Every row gives one point. The ring and each string are closed loops that go straight from each point to the next, and from the last back to the first. Before rounding, they use only three directions, however many columns there are. Count how often each string passes through the ring. Passing back the other way cancels.

Ring:
[[ 30 -41 -17  45]
 [ 41   5 -64  44]
 [ 12  35 -74  30]
 [-24  42 -57   3]
 [-44  10  -5 -37]
 [-34 -27  21 -25]
 [-11 -51  22  10]]
String, 20 rows:
[[-73   2   3  -8]
 [-61   1  21 -64]
 [-64 -25  21   4]
 [-48 -31   8  36]
 [-44 -57  40  11]
 [-20 -78  53   1]
 [ 16 -52  22 -18]
 [  6 -21 -10   3]
 [-16 -23 -13  38]
 [-21 -69  23  63]
 [-12 -75  37  30]
 [ 10 -48  29 -39]
 [  8 -20   7 -47]
 [-26 -19  -3  13]
 [-63 -25  14  21]
 [-73  -4  23 -44]
 [-48  21   4 -82]
 [-22  25 -13 -74]
 [-23   6 -19 -11]
 [-51   3 -11   6]]
Times through: 3

Ring (10 x 9):
[[  1 -38   1  -5 -18  17 -23  -3  15]
 [  2 -34   0   5 -17  10 -11  -6   2]
 [  1 -18  -5  17  -7  -5   5  -8 -16]
 [ -1  -5  -8  19   1 -14  10  -8 -23]
 [ -7   9 -10   4  11 -21   2  -6 -19]
 [-11  11  -8 -21  15 -19 -15  -1  -5]
 [-13   4  -4 -40  12 -10 -31   3  12]
 [-11 -10  -1 -46   4   3 -43   5  26]
 [ -6 -25   1 -35  -6  14 -43   3  30]
 [ -2 -36   2 -19 -14  20 -35   0  26]]
String:
[[-11  22 -11  -8  20 -34   5  -4 -26]
 [ -6  18 -13  15  18 -28  10  -8 -27]
 [ -2   1 -11  21   7 -11   2  -8 -14]
 [ -4  -7  -6  -2   2  -6 -11  -4  -2]
 [-11   4  -5 -29  10 -15 -19   1   0]
 [-19  16  -4 -57  19 -22 -30   6   6]
 [-18  17  -5 -53  21 -19 -34   6  10]
 [-15   8  -4 -50  16 -10 -38   5  17]
 [-19   2   1 -80  13  -4 -57  11  34]
 [-16  -9   3 -73   5   2 -54  10  34]
 [ -9 -14   0 -40   0   4 -38   3  22]
 [ -2 -16  -5   1  -2   5 -19  -4   8]
 [ -2 -21  -4  -5  -4  12 -28  -3  19]
 [ -7 -31   4 -48  -9  22 -55   5  43]
 [-11 -30   7 -67  -9  18 -59   9  44]
 [ -8 -23   2 -41  -6  11 -41   4  27]
 [ -2 -16  -5   2  -2   3 -16  -5   5]
 [ -1 -20  -4  -1  -4  10 -25  -4  15]
 [-11 -23   4 -60  -3  16 -59   8  44]
 [-19 -16   7 -95   2  11 -72  14  51]
 [-12 -11   0 -48   3   1 -40   5  22]
 [ -8  -8  -3 -24   3  -2 -27   0  12]
 [ -3  -8  -7   1   3  -3 -14  -4   2]
 [ -9  -5  -3 -27   5  -6 -24   1   7]
 [-16  10  -4 -46  15 -18 -27   4   5]
 [-17  24  -8 -38  24 -30 -16   2  -8]
 [ -6  13 -12  10  15 -21   1  -6 -17]
 [ -2  -4  -9  15   4  -8  -3  -7  -9]
 [ -6  -7  -5 -11   3  -7 -14  -2  -1]
 [-11   5  -5 -25   9 -18 -12   0  -8]]
Times through: 0
